Each row is a point. The points of each table are mixes of a few directions, plus a little noise. How many directions does each table use, and how many do they share? Where both have some left over, give the other angles between the two spaces (their principal angles), to ten degrees, smallest first.

First (6 x 2):
[[ 16   5]
 [ -1   0]
 [-26  -8]
 [-95 -29]
 [ 65  20]
 [ 40  12]]
Second:
[[ 16   4]
 [ 55  18]
 [-55 -17]
 [ 25   8]
 [ 48  14]
 [-94 -31]
 [  5   0]]
Directions: first 1, second 1, shared 1

First:
[[-13  -2  13  70]
 [ 22  -2 -14 -82]
 [ 15 -19   7  42]
 [-27  25  -5 -30]
 [ -2  -9  10  59]
 [  5   6 -10 -60]]
Second (8 x 4):
[[-40 -38  26  -7]
 [ 20  10  28  -7]
 [ 50  26  54 -13]
 [-34 -19 -29   7]
 [-29 -21  -4   1]
 [-25 -21   3  -2]
 [ 65  47  16  -3]
 [ -7  15 -95  25]]
Directions: first 2, second 2, shared 0; angles 70, 90

First, 9 rows:
[[  2  -3  19 -13  -7 -20  -9  -4]
 [ -5   8 -53  37  22  55  26   9]
 [ -2   3 -21  14   8  20   9   4]
 [  1  -3  22 -16 -10 -24 -12  -4]
 [ -4   5 -33  23  14  35  15   6]
 [ -1   3 -20  14   9  21  10   4]
 [ -1   2 -15  10   6  15   7   3]
 [  6 -14  92 -63 -38 -95 -44 -16]
 [  1  -2   9  -6  -4  -9  -4  -1]]
Second, 8 rows:
[[-47  26  20 -15  20 -24 -31  -3]
 [  7 -19  34 -16 -31   3 -33 -21]
 [-14  -4  30 -23  34 -26 -23  -3]
 [ -1 -42 -21   5  -9 -16  13 -46]
 [ 27   5   2   6  12  31   6  30]
 [  7  -4 -24  11   4  -3  26   2]
 [ 19  -7   4   9  15  59 -13  13]
 [  1  45 -44  22 -45 -26  53  28]]
Directions: first 1, second 5, shared 1

First, 8 rows:
[[ -5  21 -63   2 -10  30 -14 -55  22  36   8]
 [  6 -26  74  -1  13 -36  17  67 -27 -42 -11]
 [ -3  15 -43   1  -8  21  -9 -39  15  24   6]
 [  5 -25  72   0  13 -35  15  65 -25 -40 -11]
 [ -7  33 -94   1 -17  46 -20 -85  34  52  14]
 [ -2   7 -22   0  -3  11  -5 -21   7  12   4]
 [  4 -19  55   0  10 -25  12  48 -19 -30  -7]
 [  1  -8  20  -1   3 -11   4  18  -8 -11  -4]]
Second:
[[  6 -34 -52  46 -20  30  11 -25  30  19  54]
 [ -7  13 -11   2   3   2 -15  -1   9  25  -3]
 [  4 -33  44 -39  44  -6   0  22  -2  40  14]
 [-12  61  -2  -2 -14 -21 -24   5 -12 -23 -54]
 [ 10   3  -6  -3 -25   8  27 -32 -21 -61 -11]
 [-13  60 -20 -53  25   1 -43 -28   8  64 -39]
 [ -3 -40  28   6  31 -10  -8  48  16  49  30]
 [  6 -40 -28  13   7  28   6 -21  25  40  53]
 [ -3  47  14  25 -44 -30   7  20 -32 -95 -57]
 [ 14 -34  34   4  -7  -5  36  12 -21 -53  10]]
Directions: first 1, second 4, shared 1
